Every row gives one point. Any point is a mix of the corners, with weights that add up to 1. It lies inside the corners' shape when no weight is negative. Say inside or outside, and name the corners with a negative weight.

Corners:
(1): [ 30 -23  33]
(2): [-31  10 -42]
(3): [59  4 35]
(4): [-49  31  33]
Points:
[  0  19 -11] => outside (1)
[10 14 55] => outside (2)
[-43   7 -10] => outside (3)
[ 29 -11  -3] => outside (4)
[49  4 30] => inside
[12 -2 63] => outside (2)
[ 9 -1 40] => outside (2)
[17  7 31] => inside
[-10  17  -4] => outside (1)

Corners:
(1): [ -5  -7 -17  45  54 -37  20 -18]
(2): [ 20 -33 -39 -22  44  -6  26   7]
(3): [-22  34 -17 -38 -13   4 -26 -24]
(4): [ 45 -16  12  15 -32 -44 -28 -65]
(5): [-17  68  20 -73  59 -38   6  44]
(6): [ -5 -38 -28  35 -28  25 -51   8]
(7): [  4 -18 -18  33 -35  10  27  26]
(8): [-13  66 -35 -14  -4 -23 -28  29]
(9): [ 63  64  42 -55 -25  38  15   0]
Points:
[ -6   2 -20   2 -14   7 -30   0] => inside
[26 14  4 -6  1 29 11 48] => outside (3, 4)
[ 10  -1 -26 -15  25 -11   9   7] => inside
[ 37 -11  -3 -14   0  10 -10 -37] => outside (5, 7, 8)
[  1  19 -11 -16  10 -14   6   3] => outside (6)
[  0   5 -12 -19  17  17  12  15] => outside (4, 8)
[ 25  55  12 -76  12   0  -9  12] => outside (1, 7)

Corners:
(1): [-11   7 -31 -31   8 -21  -8  13   4 -22  18   5  54 -20]
(2): [-29   5 -20 -17 -19  28 -19  22  38 -64  -1  -5 -14 -45]
(3): [-14 -59   5   2 -17  20  59  11 -53  45 -32 -27  20 -32]
(4): [-50 -57 -16 -21 -17  20 -17 -20 -40  18 -58 -40   8 -17]
(5): [ 28   0 -23 -13  61  18 -21  -2  22 -29  17  -8  -6 -33]
(6): [  8 -10  17  32  65 -23  40   6   1   1  10  95   3  39]
(7): [  7 -55  28 -41 -62   7  30 -42 -46  23 -29 -25   9   3]
(8): [-14 -37   1 -32  26   7 -23  43  39 -60  28 -44  21  -5]
(9): [  0  -3 -38  -1   3  18 -40  40 -16 -57  47  -9  -2  -2]
(10): [-42 -11   9 -11 -35   6  44 -45 -29  31   0 -53  -8   0]
(11): [-11 -36   9 -21 -18 -37  15  23 -49  29 -53 -41 -26 -23]
(12): [32 19 61 71 48 -1  7  0 -1 -3 -5 51 36 15]
(13): [ 32  12  -8  40   9   3  32  19  28  34 -30  38  10  41]
(14): [  0  11 -20 -14  31   9  13  16   2 -87  -2 -24  21   7]
(15): [ 36 -24   1  74  36 -36  30 -12  25 -18  10  50  25   6]
Points:
[-20 -30 -14 -15 -11   1  12   7  -6 -15 -10 -21   6  -8] => outside (5, 12)
[ -4 -34   8 -17 -35  -8 -13   2 -24  -4  24 -57  10 -66] => outside (4, 6, 13, 14)
[  0 -22  -3   3   1   5  14   4  -9   4 -17  -4  10  -2] => inside
[  9 -31  14   4  -3   4  22   5 -10  -6  -6 -10   0   0] => outside (1, 4)
[ -3 -26   4   1   1   5  14  -4 -12  -5 -13 -11   3  -5] => outside (1)
[-11 -37   1  -8 -13  -4   9   4 -27  24 -23 -31  10 -17] => outside (2, 6, 14)
[ -7 -29   3  -8   0 -10  17  13 -23   8 -22 -15   1 -12] => inside
[  3 -12   6   5  10  -6  10  -2   8 -13 -14   4  10   2] => outside (3, 9)

Corners:
(1): [ 17 -45 -43 -13  -7  17  -3 -27 -20   9  38 -43   1 -38 -24  15   9  48
 -42 -11]
(2): [-16  43 -24  54 -42  12 -22 -56  -3  14  19   3  15  -4   8 -19  26 -11
  31 -15]
(3): [ 18 -57 -18  15 -21   5 -40 -57 -34 -59 -48 -48  37  20  16  -4   4  25
 -47 -38]
(4): [ 71 -48 -51  -6 -53 -19  17  23  20 -32 -43  50 -73 -12 -51  -7 -26  62
 -28 -25]
(5): [-29  -4  19   5 -58  -3  42  -7  29  24  -7  62 -31  -4 -25   9  54   0
 -54  -3]
(6): [ 10  34  -6   1   0 -38  51 -35  17 -14  20   8 -41  -5 -34 -35 -23 -31
  20 -33]
(7): [ 20 -26  -4 -24  -7  46 -43  30 -25   2  60 -38 -72  26 -45   7  51   9
  24   1]
(8): [ 15 -34 -35 -37  28 -32  34 -22  13 -35  -3  -6   3  27  25  11   0  52
  28 -34]
(9): [ 62 -38  12  38 -21 -46  26   2 -36 -25  29 -11  18  24  -1  32 -16 -38
  -7  41]
(10): [-26 -64   9  40  -2   0 -25  26   9 -11  -9 -37 -28   1  22  14 -26 -16
  40 -14]
(11): [-16 -37 -13  -2 -37 -18  29  22 -30  36  17   6  27  25  35 -32 -18  -2
 -41   2]
(12): [ 44 -16  -8 -11  23 -56   5  11 -29 -26 -30 -55 -44  -6   5 -27  49  41
  30 -42]
(13): [ -6 -49   8   7  35  23   5 -10 -24  17  -9  22 -60  31   1 -13  -4  46
 -39  35]
(14): [-18  27   9 -40 -29 -23  49 -35 -67  44  52 -45 -34   4 -38  41 -39 -29
   0 -11]
(15): [ 56 -13  12   2 -50 -19  28   1 -19  -6 -26  45  26 -15  -9 -53  -3   7
  23  35]
(16): [ 68  31 -27 -18  26 -41 -20  33  28 -14   4  48 -51 -17  -1  14 -26   2
   8 -37]
(17): [ -8 -15   1 -36 -52  10  36 -51 -50  31   5  18 -69 -24  12 -34  22 -17
 -48  53]
(18): [  4  43 -30  21 -51  18  -7 -54   9 -65 -47 -49  33  26  24 -12  17  24
 -34  29]
(19): [ 45  13 -29 -10  27  56  21 -14 -63   1   8  -4 -19   7  19  26  20 -15
 -41  23]
(20): [-39 -48 -52  12  11   5 -47  29 -25 -17  43  41  15 -39 -23  -7  43  39
  27  -9]
(21): [  3  -7 -40 -22 -47 -36   5 -14   1  39  -5 -13  30  17 -52 -45  45 -29
  23  14]
Points:
[  3  44 -52 -38 -35  22   8 -59   7   6 -13  -5 -41  -4  -6 -29  63  19
 -53 -27] => outside (9, 10, 13, 14, 15, 20)
[ 42 -19 -12   2  11 -24   2  -8 -12 -31  -7   7 -16  17 -21  10   8  15
  16 -23] => outside (1, 10, 11, 17, 18)
[ 37 -27 -31  -1 -17 -26 -10  -9  -5 -24 -10  -7  -7   3 -10 -33  11  35
   5  -5] => outside (5, 10, 14, 19)
[ 33  -6  -6  10 -34  -4   8 -12 -17  -2   4  -1 -12   5 -11   2  -7 -12
 -24  15] => outside (8, 12, 20)
[ 11 -20 -19  -2 -22  -5   9 -10 -12  -3   2   5 -17  -3 -14  -2   8  14
 -14  -7] => inside
[-30 -33 -11 -14  -9   7  19 -16 -12  39  13 -10 -55   8 -14 -17  11   8
 -12 -29] => outside (9, 15, 16, 18, 20)
[ 14  -2 -18   5   0 -17   2  15  -2  -8  10   9 -10  11 -11   0  11   8
  23 -14] => outside (1, 3, 17)

Corners:
(1): [  6 -49 -26  12 -11  27  44  -4  18  -7   3 -28  38   1  -4   4  13 -39
 -57  21]
(2): [  2  -4 -45 -29   9 -95  22   8 -18   8  28 -18  -7   6  12  21  13  42
 -24 -47]
(3): [ 34  14 -64 -13  30  -4  10 -10 -52   6  24 -42 -13  22   1  31  34  14
  65 -50]
(4): [-17 -36 -61  45  14 -28 -30   8   1 -12  19 -26 -35 -18 -28  12  34  36
  -5 -32]
(5): [-16 -11  42  32 -24  24  73   7  24  11   5  15  25 -19  -6 -42  47   4
 -20  -8]
(6): [-46 -65 -13 -13 -21  14  45  -7   6  46   5  16  38 -36 -19 -21  19 -10
  -8  15]
(7): [ -6 -12 -22   7  -6 -69 -11   4 -52 -49  46 -39   3  -2   2  46  25  33
  36 -14]
(8): [ 68  -3   6 -24 -63  17  19  33  21  45  -6   9  -6  -7 -50  11  16 -32
  21  35]
(9): [  6 -50 -57   4   1 -43  16  24 -22 -46  -8  -9 -13  49  25   1  53  59
  30 -13]
(10): [ 13 -35 -53  28  14 -41  22  14 -43 -33  33  51  -4  11  21  27 -10  19
  10 -32]
(11): [ 45 -11  34 -38   1  26 -28   1 -12  42 -28  16  15  13  23  24  52 -43
  26  -1]
(12): [ -9 -71  47 -15 -21  44  33 -16   6  15   8  -4 -30 -12 -34 -58   2 -26
 -29   9]
(13): [ 49  18   6 -24 -27  38 -33  11 -18  44 -13  -4  50  -2 -21 -21 -18  25
   6 -11]
(14): [-32 -26   9   8 -11 -13  35   3 -12  -6 -70  -1   2  -8 -49 -31  11 -39
 -13 -13]
(15): [-39 -40 -37  -4  21 -21  25   4  41 -47  -7   4 -23  -2   7  11 -30  23
   6 -21]
(16): [-32 -46 -14 -16 -51  48  40 -38 -13 -23 -32  13 -12 -74  -7 -25  20 -10
 -48   9]
(17): [ 14  23 -21 -36 -56  34 -27  25  -1   4  35   7  46  33 -19 -17  28 -40
   0 -33]
(18): [-30  -3  -8   2  -4   7  19 -24   2   8  -7  12  -5   8   9 -38  30  -6
 -28  60]
(19): [-13   4 -27 -11 -24  -6  11  20 -49   5  18 -22 -10  52 -14  69   9  46
   3 -45]
(20): [-14 -35 -56  41 -36 -39   0  19 -32  -2  24 -50 -33  17  49  25 -23  22
  30 -41]
(21): [-10 -42 -19   9 -30 -17  24 -66  22  -9   3  13   5  24 -27   0  13   3
  -1 -33]
Points:
[  1 -29 -13  -4 -10 -13  32  -3 -15   0  -6  -4  -4   4   3   5  11  13
   4  -7] => outside (4, 17)
[  2 -21  11  19 -13  32  32   3  -2  -1 -23 -20 -29 -14 -13  -3  38 -10
  12  37] => outside (2, 6, 10, 13, 17, 21)
[  3 -21 -13  -7 -18   2  23   2  -8   2   2  -2   7   7  -5   5  14  -1
  -2  -8] => outside (4)
[-12 -32 -21   1 -11 -14  25   1  -6  -7   5  -2  -7   3  -5   2  21   3
  -2 -10] => outside (13)
[ -2 -27 -15 -11 -13   2  25  -6  -1  -6   1  12   1  -4 -16  -1  26  -8
  -9  -4] => outside (13, 20)

Corners:
(1): [ -8 -10 -13  26 -47  12 -29  31  -4  -9   0  -6 -22   5   2 -15  -3   8
 -15   9]
(2): [ -9  -2 -39   6 -10  14  -2  65 -22  -9  -4 -41   2  15 -14   8 -29  38
 -20 -19]
(3): [-16  -2  33  -9 -63 -20  47 -11  21  16 -11  40 -15 -11  -2  35 -51  14
  -8  18]
(4): [ 44 -19  15  24  60  19  -3   9   0   9  -1 -38  21  17 -16 -29  69   3
  -1 -34]
(5): [  1  13  -4   3   8  27  -3  11 -25  14  17 -38 -16 -20  30 -13  -8  26
 -23  -3]
(6): [-18  21  10  -6   2 -15 -48 -52 -15 -24 -22 -30  33  23 -33 -45  31 -23
   1 -13]
(7): [ 11  36  -5 -17 -45 -46  13 -31   2  21   5  29  -6 -16  -9  57 -21  -1
 -19  -5]
(8): [ -5 -37 -31 -10 -28  22  26  50 -15   5  23  -6  22  12  38 -14 -36   2
 -14 -11]
(9): [ 18  34  14  33 -58  -1  28 -22  13  27  -5  47   7   7  -8  48 -77  25
 -15 -17]
(10): [ 24  30   1   4 -34 -10  12 -16  21 -22  10  54 -18  18  31  50 -60   4
 -16   2]
(11): [  0 -15  12  38  39 -22 -29 -24 -20   6  30 -40   5  11 -11 -24  26 -16
 -20  19]
(12): [  5 -27 -62  -4 -45   5   8  17 -33  13 -41 -35   6  20  50  -4  -6  51
 -16   3]
(13): [  7  26  -9  37  40   8  -5  18   2  16  -2  -5  15  30 -11 -26  41 -22
  -6   6]
(14): [ 20 -12   2 -10  -1   0 -27  50   4  22 -13 -22  -7  13  37 -17   1  17
 -51 -12]
(15): [ -8 -14 -19  10  -7  30  -8  32  13  -6  -4 -21  18  19  24 -30  17  49
 -60 -27]
(16): [ -8  34  27  46  28 -37 -34   3 -11  -3   8 -15  22   8   4 -16  49  -1
   7  -1]
(17): [-12  12   9   9  54   3 -25 -12  19  41  21   3  13  14 -13  20  27 -28
  32 -18]
(18): [ 32  20   2  -4 -52 -12  -3  -4   2   7  16  95  18   2   2  51 -68  29
 -10  22]
(19): [ -7  -3 -50  40  -4 -19 -27  26 -14   1 -35 -14 -34   0  10 -34  -2  29
 -39 -29]
(20): [  1  22   7  37  45  -8 -34 -18  34  -1  -6 -41  34   2  -9 -29  36 -16
  25  11]
(21): [  0  39  10 -39 -58  -2  38  -8  26  25  28  31 -21  14   2  10 -77  54
   3   3]
Points:
[  0   4  -3   9   0  -3 -13   6  -3   5   3 -12   3   9   4 -10   6   7
  -9  -2] => outside (9)
[  8   4  -4   4 -25  -5   2   7   0   9  -1  18   4   7   9  11 -23  17
 -14   3] => inside
[  7  12  -3  11 -11  -6  -2   1  -1  10   0   2   4   8   2   9 -14   9
  -5  -3] => outside (15)
[  4   3 -11   6 -17  -1  -2  12  -5   3  -2  -8   1   8  12  -6 -13  19
 -21  -5] => outside (17)

Corners:
(1): [ 17 -14  42 -48 -19 -34  42   4 -48  10  17   0 -31   6  23   0 -42 -27
 -22  17]
(2): [ 30 -30   1  -6  30  65  66  30  43 -21   3  56  53 -23 -23 -35  34  40
  52 -59]
(3): [ 43  -6  30  15  50 -29   7 -38 -36  10 -39  63  21 -32  27 -28 -35 -13
   4 -24]
(4): [-30  -6 -24  32 -35 -29 -15 -26  18  42 -64 -15  -8  51 -44  -4 -66  -2
  -7  14]
(5): [-39  10  47  53  48 -13 -13  49  35 -18  28 -26  -9 -29  -5   2  -3 -31
  30  37]
(6): [-31  15  39 -23  39  30 -17 -26  31 -34 -14  20  42  15  -1 -14  29  25
  24  -7]
(7): [-60  12 -56 -25 -36  26 -32  56 -15   9 -66  15  37  16 -31  19 -52 -25
 -45 -47]
(8): [ 29 -29 -31 -47 -10 -44 -36  28  -8 -19 -38   3 -24 -15  -3  -4 -46 -14
   6 -45]
(9): [  7   5  13 -32   5 -11  -8 -12 -26   8  13 -29  13 -41   2  -6   1   1
  36  -6]
(10): [-53  26 -54 -42 -16 -45 -15 -18  33  45 -53 -16 -33  10  46  -3  14 -36
 -34 -32]
(11): [ 33  51  46  -9 -32 -31  35  12  43  10 -29  35  -9  -5  45 -21  34 -15
 -11  27]
(12): [-65  25 -34  23  16 -16  35  57  72 -49  13 -49 -25  30  23 -41  -5  51
 -44 -16]
(13): [ 19 -25  51   1 -32 -22 -15  27  14   3  21  39   0 -20  34 -15  -2   6
  28   2]
(14): [-46  31   4  62  -3   9 -11  -4  12  -3  35  -6 -46  54 -43 -43  -9  42
 -50 -30]
(15): [-30   5  -6 -30  37 -33  24  -7   0 -54  36  20  41  22   9 -63  18  10
 -35 -24]
(16): [ 19 -55 -16  21  10   8  -3 -13 -17  45  24 -23  -2  14  -3 -14  14   2
 -64 -17]
(17): [ 21 -53 -44  -4 -23  34  46 -25  -7  12  39   9 -27  52   9  20 -19  36
 -37  22]
(18): [ 12 -34  57 -26  52  -4  39  13  -9 -48  53  57  60 -21 -10  -4  41  56
  19  -6]
(19): [ -7 -28 -38 -20   4 -16  23  -1   1   2 -40 -25 -34 -11  -1 -32  15   5
 -21  12]
(20): [-17 -28 -15  -9  10 -35  -9 -17 -44 -41  -4 -37  14  12  -3  10  -9 -12
  24 -17]
(21): [  9 -48 -27  14  25  45   9  39 -16 -25  50   9   4  56 -56 -17  -8  79
  42   9]
Points:
[ -6  -6 -15  -2   5 -17  16  17  30   6 -19   6   0 -12  18 -16  -3  -1
 -10 -11] => outside (1, 6, 14, 20, 21)
[  8 -20   8 -17   8 -10   7  -4 -12  -3  -4  13  13  -4   2  -5  -3   0
   8  -7] => outside (12, 14)
[  2 -14  -3 -15  19  14  26   5 -11 -34  16  18  11  19 -14 -18  -2  37
   1 -11] => outside (4, 5, 10, 13, 16)
[-11  -3   4  10  12  -3   1   9  13  -6   4   7   9   6  -5 -14   1  11
  -3 -12] => outside (1, 19)

Corners:
(1): [-49 -18  25  54  18   8   7  -9  -4  13  14  -4  11  12  -1   9  -7 -45
  13 -10]
(2): [-14  41  14  27  26 -11  50   2   1   8  -3  44 -12   2 -14  36  16  -9
 -11 -27]
(3): [ 26 -34  39  15 -72 -49 -30  37  19 -12   8 -41   6  -2  16  20  52 -29
  29  18]
(4): [-81  46 -23  41 -12  68  -4 -10  -5   7 -22 -18  26 -10  -7 -37 -21 -56
 -11  17]
(5): [  3   6 -28  17 -26 -39 -67  60 -54  42  12   5  -2  29 -25  32   3 -32
 -28 -37]
(6): [-22  26  23  35 -28   1 -19  95  22  24  10  14  21  13  50  12  -6 -18
  34 -16]
(7): [ 21  30 -81   9  15   9  -7 -21 -15 -51  30 -32 -17   9   7 -36  23 -33
  -4   8]
(8): [-16 -20  12  -5  12 -31 -11  -3   5  13   3 -16 -42  57  12 -46   5 -16
  14 -63]
(9): [-14  14  12  46  -2  33  50  -1   6  20  19 -42 -13   0   6  35  15  -1
   6  -4]
(10): [-37 -19 -23  -6  36 -36  22 -23 -22 -57 -26 -18 -67 -25   7  48  19 -32
 -12  23]
(11): [ 26   5   3  34  24  -5  13 -16  45  21 -23   8  10 -29  12  26   3  -4
 -13   5]
(12): [  1  45 -36 -64  67   4  31  -7  34   5 -13  -5 -10 -38 -41 -63 -69  18
  29 -44]
(13): [  1  14 -43  24  -3  16 -22   7 -51  51  25  16   3  -6  14  29  39   6
  21   1]
(14): [-67  15  29   8 -14 -32 -24   7  13  10  12  -3 -43  37  15  37  15 -10
  38  48]
(15): [-46  -6 -18  14  17 -12   5  60  -2  13   1   5  26  24 -17 -16   1  22
  31   4]
(16): [ 22  23 -37 -14 -15  11 -16 -10 -64  17  71 -37  30 -30   9  43  28  48
 -17  17]
(17): [ 75  13  13 -13  72 -11  -9   2 -12   9  -9  27 -37 -64 -50 -40 -28  29
 -14 -63]
(18): [ -8  12 -20   4  21 -36   7 -20  -2  -3  55 -46   9 -55 -54 -45 -13  74
  29 -57]
(19): [  0   5  27 -11  17   1 -26  -1  29   9 -11   1  20 -32 -64  15 -16  13
   7 -57]
(20): [ 26  32   3  42   6 -27  15  20  15 -36 -50  50 -17  -5 -28   6 -39  -1
   1 -50]
(21): [-19  58 -21 -11  32   7  11   6  11 -12 -24 -55  33 -38  -7 -36 -20  -3
  37   2]
Points:
[ -6  12  -1  18   4  -7  -8   9  -6   6   7  -4  -3  -8  -8   9   7  -1
   9 -13] => outside (12)
[  1  44 -32 -28  51  -1   1  -2 -17  -3 -16  10 -16 -22 -35 -26 -27   6
   0 -30] => outside (1, 3, 6, 9, 11, 18)
[-10  16   2  13  10   3   2   4   6   8   1 -11   3 -12 -18   7  -2  -2
   7 -20] => inside
[ -6  14 -15  12  15  -6   3   4  -7   0   5  -9 -12  -7   0   0   4  -8
   6  -5] => outside (19)
